Rows are points. Each copy is the shape, with its points in the same order, stretched, turned, moved and blurred by noise. Say if it was mirrored as well.

Shape (6 x 2):
[[-21.0  23.1]
 [  9.6 -11.7]
 [ 14.2 -20.2]
 [-19.5  33.0]
 [-19.8  -7.4]
 [-16.5  -9.8]]
Copy 1:
[[ 33.6  23.5]
 [-18.6  -6.3]
 [-29.1 -10.5]
 [ 39.8  21.1]
 [ 10.1  26.6]
 [  5.7  22.5]]
Copy 1 is: only turned
Copy 2 (6 x 2):
[[-35.9 -11.6]
 [  5.5   7.5]
 [ 13.2  11.2]
 [-42.0  -3.4]
 [-21.5 -29.1]
 [-12.9 -23.9]]
Copy 2 is: only turned
Copy 3:
[[ 16.5 -28.1]
 [  3.9  10.1]
 [ -2.5  20.9]
 [  8.7 -24.7]
 [ 36.5 -14.2]
 [ 36.6  -7.2]]
Copy 3 is: only turned
Copy 4:
[[ 15.7  27.2]
 [-12.1  -7.8]
 [-15.8 -14.2]
 [ 21.5  42.9]
 [ 11.5   0.3]
 [  8.8  -0.7]]
Copy 4 is: mirrored

Shape, 9 rows:
[[  0.5 -35.3 -18.0  23.0]
 [ -0.2  38.8   3.2 -19.1]
 [-10.4  12.4  21.5  47.0]
 [ -7.8 -33.4 -11.8   2.1]
 [  0.7   2.2  -6.7   2.9]
 [  0.7  -9.7 -47.1 -13.1]
 [-13.6  14.5  13.2  23.8]
 [ 20.8  -4.0 -25.1  -7.3]
 [  5.5  12.9   0.9  -2.6]]
Copy 1:
[[-39.7   9.8 -18.9 -14.6]
 [ 22.2   9.4  29.1  -7.1]
 [ -5.3 -23.1 -23.1 -26.3]
 [-20.2  17.2 -10.4  -4.5]
 [ -7.4   3.7   8.6 -16.8]
 [-16.4  37.3  13.9 -21.5]
 [ -2.4 -10.3 -12.5 -19.1]
 [-22.9  14.5  20.4 -14.9]
 [ -0.7  -0.4  13.2 -14.1]]
Copy 1 is: only turned
Copy 2 (9 x 4):
[[-10.1  33.5  11.3 -40.6]
 [  5.8 -24.4 -15.8  48.6]
 [ 23.5 -23.1 -10.4 -55.6]
 [-17.7  17.9  -8.7 -16.8]
 [ -3.1   5.2  -2.9   4.3]
 [-31.5  34.3  35.0  27.1]
 [ 12.3 -23.6 -13.6 -23.0]
 [ -5.4  35.8  11.7  22.5]
 [  5.4  -2.6 -12.4   8.0]]
Copy 2 is: mirrored
Copy 3:
[[  5.2 -16.2 -47.4  37.2]
 [-17.8  11.8  38.6 -21.2]
 [-16.2 -39.5   9.9 -11.9]
 [ 22.9  -5.4 -29.2  35.6]
 [ -7.5  -3.5  -5.9   8.1]
 [-10.6  18.7 -23.6  41.5]
 [ -9.0 -23.8  19.7  -7.5]
 [-18.6  14.9 -32.8  18.8]
 [-10.1   2.2   4.0  -5.1]]
Copy 3 is: mirrored

Shape (12 x 8):
[[-11.7 -14.4   5.3  -5.2 -25.3 -23.3  13.6  24.2]
 [ 20.6  10.7   3.3 -15.8  -1.6  42.8  -8.1  27.7]
 [-10.2  38.8  18.9  13.8 -23.3 -20.8  -2.7   6.5]
 [ 20.9   8.1  11.8   1.3   1.0 -24.5  -2.5   2.9]
 [  0.7 -12.1  11.5  13.4  23.1 -24.3   2.9  63.8]
 [ 12.8   6.4 -12.3 -16.5 -25.3 -22.3  61.6 -13.1]
 [ 17.5 -11.1  12.0 -14.6  26.1 -26.1 -10.6 -12.7]
 [-16.7   4.2 -72.4   3.5   5.5 -10.5  14.1  16.5]
 [-13.7  -8.1  -4.0  -1.8  17.6   4.7  -4.9   9.9]
 [-12.6 -18.1  20.5  35.6 -15.6 -22.5 -10.6  -5.5]
 [ 15.6  -8.6  -2.3  10.8  20.3 -11.0  -0.6   3.2]
 [ 16.0  -1.0  -7.1  16.9  22.3  19.1  11.9 -18.4]]
Copy 1 (12 x 8):
[[ 40.6  22.4 -28.1  15.0 -45.8  12.2  -1.4  -5.3]
 [-15.1 -38.0   1.0 -47.9 -17.2  -5.1 -29.4   9.0]
 [ 20.0  13.5 -17.5   9.8 -26.0  -9.2  35.5  12.5]
 [ 27.3  12.7  14.8  -9.7 -12.2  18.7   1.7  10.8]
 [ 55.4  11.7   5.2  -1.9 -69.4 -34.0 -36.6  -9.2]
 [ -9.8  21.9 -47.3  19.0  -9.9  47.0 -16.7  56.0]
 [ 15.6  36.5  34.8 -16.8   7.3  38.0 -13.1   2.9]
 [-33.0 -25.0   0.6  46.0 -45.8   0.5 -52.0  21.9]
 [ -1.5   6.8   3.8   0.0  -6.9  -5.9 -23.2 -13.2]
 [ 61.6  20.5  -1.2  29.7  17.9 -17.2  29.7 -30.2]
 [ 19.7   3.1  23.7  -0.1   3.0  -1.9 -24.2   4.8]
 [-10.1 -21.8   9.3  -7.6  45.3 -12.9 -29.2  18.7]]
Copy 1 is: only turned
Copy 2 (12 x 8):
[[ 29.8 -27.4 -24.1  23.6   5.6  12.4   1.8  -0.9]
 [-39.6 -12.8  -7.5   4.0  -0.2   0.7 -23.8 -11.7]
 [ 12.4  24.3 -18.9  30.4  -4.8 -38.1  -8.0  16.0]
 [  8.6   4.3  13.2  28.2  -5.8  -9.1   1.3  -2.0]
 [ 13.1 -47.8 -11.7  53.0  17.2 -15.5  24.4 -11.4]
 [ 20.5  24.8 -11.5  12.9  16.6  46.0   2.1 -17.8]
 [ 13.6  -1.1  29.9   7.1 -11.8   0.3   7.4 -17.1]
 [ 31.1  -9.3 -14.3 -23.9  46.7   8.3  13.4  25.3]
 [  0.6 -19.2 -11.8  -6.8  -1.5  -4.5   7.6  -2.2]
 [ 19.2 -28.5 -29.8  23.2 -28.8 -13.1  18.6  29.9]
 [  1.7 -12.5   5.9  15.5  -4.0  -0.8  15.5   0.8]
 [-26.2   1.4  -7.4  -5.1 -13.7   6.7  15.1   2.2]]
Copy 2 is: mirrored
Copy 3 (12 x 8):
[[  6.0  23.9 -26.6   1.8 -14.4  -6.9  -3.4 -12.6]
 [  3.8  -5.3 -24.0  15.9 -25.1  10.8 -31.1  34.7]
 [ -5.9   2.6 -20.4  -2.0  -9.8  -4.6  36.3  14.5]
 [  8.7  12.7   6.5   7.5 -12.2   4.1  -1.4   5.7]
 [ -0.8  58.7 -27.3 -30.4 -18.5  30.4  -3.2  11.3]
 [  0.6  11.3  -5.7  42.0 -14.5  12.3   7.1 -40.8]
 [  6.4   9.4  32.6   1.7 -20.3   0.0 -25.0  -8.8]
 [ 14.8 -26.8 -25.5 -12.7  -5.2  30.3   8.5 -17.5]
 [ -8.7   0.6  -6.5 -12.0 -14.6   6.2 -20.4  -1.4]
 [ -1.2  15.3 -10.5  -4.3  18.7 -21.4   3.1  -1.5]
 [  5.6  10.7   6.9  -0.9  -4.0  13.2 -16.6  -0.4]
 [-11.4  -7.3   8.8  17.3   5.6  13.6 -21.6  -0.1]]
Copy 3 is: mirrored
